Each row is a point. Two turns around zero, p and q, are shown by what they do to some points. Write where each new point lands after one turn and then the other. Backwards means that the second turn is done in reverse. Each puzzle has new turns, and all numbers are rounded.

Turn p:
[21 -7] -> [21 -7]
[45 32] -> [45 32]
[-25 -17] -> [-25 -17]
[-41  -8] -> [-41  -8]
Turn q:
[-18 -12] -> [-14 -17]
[-4 10] -> [-7  8]
[-24  13] -> [-27   6]
[58 34] -> [46 49]
[-11 -44] -> [  2 -45]
Where do these land?
p, then q: [-39 -29] -> [-29 -39]
q, then p: [44 14] -> [38 26]
q, then p backwards: [-22 -13] -> [-17 -19]
q, then p: [18 29] -> [ 9 33]

Turn p:
[-21   9   2] -> [-22   3   3]
[ 14 -56  15] -> [ 33 -40  30]
[  6 -20 -18] -> [ 10 -23 -11]
[ 1 68  1] -> [-21  61 -23]
Turn q:
[ 6 41  6] -> [19 35 13]
[-19  35  20] -> [-4 32 30]
[-12 -44 -42] -> [-31 -26 -47]
[ 24 -32  16] -> [ 15 -40   4]
Where do these land?
q, then p: [ 16 -35  56] -> [ 32 -26  54]
p, then q: [-16  21  -1] -> [-17  20   3]
p, then q: [ -7 -23  -9] -> [ -8 -24  -4]
p, then q backwards: [  6  37 -45] -> [ -3   0 -58]

Turn p:
[ 21   7  45 -18] -> [ 19  10  38 -31]
[-51  12 -47   1] -> [-55  -5 -40  16]
[  3 -15  30  10] -> [11 -5 32  8]
[ 12  32 -41  35] -> [  5  38 -44  26]
[ 15 -36  13 -29] -> [ 20 -39  14 -21]
Turn q:
[ 2 28 -5 24] -> [ 5 35 -6 12]
[  5 -56 -22 -11] -> [ 11 -54 -27  -7]
[-2 62 35 46] -> [ 3 69 30 39]
[20 20 27  3] -> [16 19 30  1]
[  1 -16 -28 -34] -> [ -8 -23 -19 -36]
[-26 -37  -7 -27] -> [-26 -45  -9  -8]
Where do these land?
p, then q: [ 9 35 14 12] -> [ -6  35  16 -10]
p, then q: [  2  -1 -32 -52] -> [-18 -34 -26 -40]
p, then q: [-33 -18   7  54] -> [ 4 15 -3 64]
q, then p backwards: [-12  -3  42  22] -> [-15 -17  23  37]
q, then p: [ 34 -13 -31 -36] -> [ 16 -34 -20 -43]

Turn p:
[-28  39 -42   5] -> [-53   2 -35   3]
[32 -2 12  9] -> [28 17  1 14]
[  1   1   1 -38] -> [  1  12   2 -36]
[ 23 -11  50  21] -> [33 11 40 27]
[ 26 -41  -5 -34] -> [ 45  -9  -7 -38]
[-55  14 -16  37] -> [-54 -34  -2  28]
Turn q:
[-52 -19  -4  -5] -> [-34 -41 -10 -15]
[55 19 32 28] -> [39 31 39 34]
[-32  15 -15 -18] -> [-37   0 -21  -7]
[-21 -19  -3 -35] -> [-18  -9  -6 -40]
[50  4 -9 30] -> [49 18 -1 28]
Where do these land?
p, then q backwards: [ 25  27 -47   3] -> [  1  24 -54  -9]
p, then q: [-18   8  12 -30] -> [-28   8  14 -20]
q, then p: [  9  24  31 -24] -> [-27  24  30   1]
p, then q: [-12 -85 -37  -2] -> [ 64 -20 -15 -64]
q, then p: [-31   2   7  21] -> [  2 -35  12  10]
p, then q: [ 5 -7 29 46] -> [ 25 -20  28  35]
p, then q: [ 22  31   7 -14] -> [-21  28  -5  20]

Turn p:
[ 12   9 -64  -8 -24  25] -> [-16   1 -61  23 -32  -3]
[ 28   0 -18  54 -16  11] -> [-21  15  11  55 -23 -10]
[ 14  34  18 -29   6   0] -> [ 28  32  -6 -26  -2  -1]
[-33 -58  23  -5  16  -9] -> [  2 -58  24  -9  37   3]
[-75 -28   0 -29 -13  -4] -> [-15 -54 -13 -35  21  50]
[ 25 -12  18  -3 -29  26] -> [ 38  -5   1  29 -15   9]
[  6  -8  36 -12  36  14] -> [ 30   5  13  -6  42 -12]
[11 45  9  1  6 19] -> [10 49 -8  1  4  8]
[ 13  18 -21  30  17 -82] -> [-54  15  39 -33 -33 -44]
Turn q:
[-53  23 -72  66 -22 -80] -> [  24  -65  -29  -30  -54 -102]
[ 22 -10   5  17  47  -5] -> [ 5 -8 -7 49 23 -6]
[ -7  -4  -6 -34  17  22] -> [ 20  19 -14  -8  19  25]
[ 28  35  -2  19 -32  14] -> [-17  28  17   9 -46  -8]
[ 34   4  16 -32   8   5] -> [12 25 30 14 15 20]
[  2 -41  -4  -4  -5   5] -> [  3 -29   0   0   3  30]
[-9 -1 24 -9  2 38] -> [-24  23 -13  -5  13  27]
[-18  -5  40 -22 -15   2] -> [-25   7  16 -30  26  12]
Where do these land?
q, then p backwards: [ 20  18  44 -10  10  19] -> [-11  29   8  42  19  10]
q, then p: [ 17  23 -23  24  31  56] -> [-47  34 -20  34 -30  13]
q, then p: [ -8  31 -30  23 -18 -34] -> [  3 -19  22 -25 -49  -6]
p, then q: [ -3 -51  43 -36  -3  18] -> [  8 -20  22  55  15  44]
q, then p backwards: [-29 -56  18  32  16   0] -> [-47 -46 -33  -3   6  14]
q, then p: [ -6   2  -8 -12 -34  -3] -> [ 30  -7  -9 -12 -11  13]
p, then q: [  5 -13 -24  11 -34 -36] -> [-21 -25  11 -42 -13  14]
q, then p: [-10  28  30 -45  28  40] -> [-10  64 -31 -17  28  -4]
p, then q: [ 14  17 -50  13   4 -59] -> [  3 -15  13 -75   2 -26]
